Each row of a before or after table is a point. One or more steps were done to the points. Then noise was added and the rows were shuffled. The steps act on columns, c1 being the first. Name the steps. A step turns or swaps two columns, mirrors them in a line or flattens them onto one, adds a multiple of one to another, or multiplies or shifts one. Angles are multiples of 10 degrees, from the lower column toward the higher: turns from -170 to 170, lines from 10 to 170 but not 90. Use the fewest steps. Two steps may share a column if one is a turn and the other turns, adds or multiplies; they go together, in the order done. Otherwise the lowest column goes first.

Before (14 x 2):
.05, -.23
.00, .01
.68, -.94
.10, .00
.13, .08
.01, -.39
.12, .00
.58, -.27
.58, .03
.00, .00
.07, -.01
.52, -.25
.00, -.16
.05, -.27
After (14 x 2):
.14, .08
.11, .02
.62, -.16
.06, .02
.02, -.16
.56, -.16
.01, .00
.09, -.27
.12, .02
.00, -.01
.55, .15
.09, -.21
.11, -.38
.84, -.80
Steps: turn c1 and c2 by 10 degrees

Before (8 x 3):
.34, .05, .14
-.64, -.06, .03
-.12, .36, .15
-.31, .20, .00
.60, .34, .32
-.61, -.17, .05
.52, .08, .45
-.42, .15, -.49
After (8 x 3):
-.09, -.60, .05
.34, -.11, .18
.23, -.30, .03
.07, .29, .13
.07, .50, .49
.14, -.42, -.50
.34, .57, .32
-.15, -.62, .02
Steps: swap c1 and c2

Before (13 x 4):
-.29, .00, .13, .27
.12, .15, -.40, -.20
.22, .16, .34, -.55
-.07, .00, -.32, -.18
.11, .25, .49, -.25
.05, .18, .06, -.23
-.24, -.17, .09, .16
.16, .21, .03, .71
-.29, -.51, .75, .41
-.21, .39, -.04, -.21
-.05, .57, -.07, .53
-.12, .61, .59, .34
-.53, .23, .40, -.04
After (13 x 4):
.17, .21, -.15, -.09
-.40, .41, -.10, .21
.16, .42, -.01, -.08
-.01, -.27, -.16, .06
-.16, -.17, -.25, .09
-.30, -.08, .31, -.23
-.48, -.16, .25, -.06
-.87, -.06, .09, .14
-.53, -.28, -.36, -.03
-.13, .16, .16, .30
-.32, .21, -.23, -.07
-.16, .11, .08, -.08
-.14, -.93, -.01, .16
Steps: turn c1 and c3 by 70 degrees; turn c1 and c2 by 50 degrees; multiply c4 by 0.4

Before (10 x 6):
-.36, .17, .20, .20, .33, .40
.34, .55, -.05, -.59, -.52, -.39
.22, .24, .04, .02, .19, .46
.33, .12, -.12, .19, .07, .73
.30, -.08, .30, -.62, -.23, -.28
.09, -.21, -.38, .15, .67, -.50
.12, -.04, -.63, .34, .47, -.40
.00, .00, .17, .20, .14, .64
-.15, .17, .39, -.02, -.68, -.26
-.31, .08, -.01, -.14, -.30, .61
After (10 x 6):
-.37, -.25, -.30, -.04, .37, -.29
.08, .39, .29, -.35, .72, .47
-.36, -.04, -.49, .09, -.33, -.38
.12, .46, .02, .02, .48, .63
.35, -.01, -.66, .14, .11, -.35
.22, -.22, -.44, -.08, .13, -.22
.04, -.06, -.41, .08, .15, -.46
-.15, -.41, .30, .45, -.69, .03
.35, -.40, .08, -.27, -.57, .53
.33, -.17, .37, -.46, -.20, -.02
Steps: turn c2 and c3 by 140 degrees; turn c3 and c6 by 130 degrees; add -0.7 times c5 to c4

Before (14 x 8):
-.15, .05, .00, -.08, .12, .00, .15, .37
-.29, -.11, -.23, -.07, -.07, -.03, .25, .26
-.01, -.77, -.25, -.01, .13, -.10, -.13, .39
.26, -.43, -.16, -.34, -.33, .37, .26, .42
.35, .12, -.21, .10, .07, .26, .43, .35
.39, -.12, -.09, -.11, .28, -.15, -.71, .26
-.02, -.64, .24, .51, .26, .02, .09, -.94
.45, -.16, -.20, .08, .21, -.05, .30, .34
-.36, -.38, .68, .09, -.30, -.05, .20, .39
.26, .06, .72, -.32, .18, -.05, .33, -.51
.37, -.65, -.20, -.15, .06, -.11, .32, -.36
.38, .11, .04, .53, -.11, -.07, .44, .27
.47, -.19, .19, -.33, .23, .17, .35, .10
.49, .12, -.25, -.36, -.05, -.06, .28, -.53
After (14 x 8):
-.15, .05, .00, .08, .10, -.04, .35, -.23
-.02, -.63, .22, -.46, .28, .19, -.94, .09
.39, -.11, -.09, .14, .27, .06, .37, .66
-.29, -.14, -.25, .07, -.07, .01, .21, -.27
.27, -.40, -.14, .17, -.38, -.44, .36, -.34
-.01, -.76, -.27, .07, .12, .10, .38, .07
.39, -.64, -.27, .18, .06, .03, -.38, -.26
.47, -.15, -.19, -.07, .22, .05, .27, -.35
.48, -.18, .20, .21, .23, -.25, .05, -.37
.34, .09, .04, -.48, -.15, .22, .19, -.48
.35, .12, -.22, -.16, .11, -.21, .30, -.50
.27, .09, .69, .29, .15, -.03, -.55, -.21
-.38, -.34, .68, -.10, -.27, .12, .36, -.27
.51, .14, -.25, .38, -.07, -.08, -.54, -.20
Steps: turn c4 and c6 by 160 degrees; turn c7 and c8 by -100 degrees

Before (13 x 11):
.24, -.08, -.08, .58, -.07, -.09, -.13, .03, -.12, .16, -.13
.02, -.34, -.19, -.01, -.18, .53, .05, .09, .32, -.42, .03
-.22, .16, -.55, -.24, -.04, -.08, .13, .11, .14, .10, .14
.15, -.32, -.03, .39, -.03, -.15, .08, .10, .21, -.02, -.12
-.46, -.30, -.27, .21, .08, .15, -.27, .06, -.06, .11, -.01
.10, .35, -.30, .26, -.01, -.09, -.16, -.52, -.10, -.04, .24
.03, -.21, -.02, -.25, .08, -.20, .03, -.56, .00, .02, .51
.06, -.25, -.35, -.22, -.12, .28, -.10, -.35, -.05, -.94, -.06
.28, .23, -.08, -.24, -.11, -.18, -.13, .13, -.13, .11, -.14
.23, -.25, -.34, .40, .31, -.01, .01, .11, -.11, .11, .49
-.31, -.28, -.37, .06, -.08, -.16, -.19, .20, .42, .10, .58
.05, .54, -.11, -.16, .10, -.13, .00, .17, .16, -.09, -.11
.24, -.17, -.37, -.17, .31, .08, -.10, -.10, .87, .14, -.06
After (13 x 11):
-.30, -.27, .40, .04, -.08, -.15, .34, .19, .42, .06, -.37
-.49, -.31, .12, .21, .08, -.30, .18, .03, -.05, .13, .14
.25, -.06, .11, .56, -.05, .02, .04, .01, -.14, .13, .17
.26, .24, .19, -.23, -.11, .07, .04, .17, -.12, .10, .19
.23, -.23, .29, .41, .30, -.22, .16, .10, -.12, .10, -.41
.00, -.35, -.19, -.02, -.20, -.52, -.04, .08, .36, -.43, -.05
-.23, .21, .50, -.24, -.06, -.28, -.05, .13, .14, .09, -.17
.06, -.25, .08, -.22, -.12, -.42, .03, -.34, -.07, -.95, .10
.04, -.21, .19, -.26, .11, .13, .15, -.57, .00, .02, -.44
.24, -.17, .23, -.16, .31, -.30, .06, -.07, .86, .15, .08
.11, .36, .29, .25, -.02, -.11, .16, -.53, -.11, -.02, -.10
.07, .54, .15, -.15, .14, .06, -.04, .18, .14, -.06, .08
.12, -.33, .14, .41, -.07, .12, -.10, .08, .20, -.04, .06
Steps: turn c3 and c6 by 140 degrees; turn c7 and c11 by -150 degrees; multiply c7 by 0.7
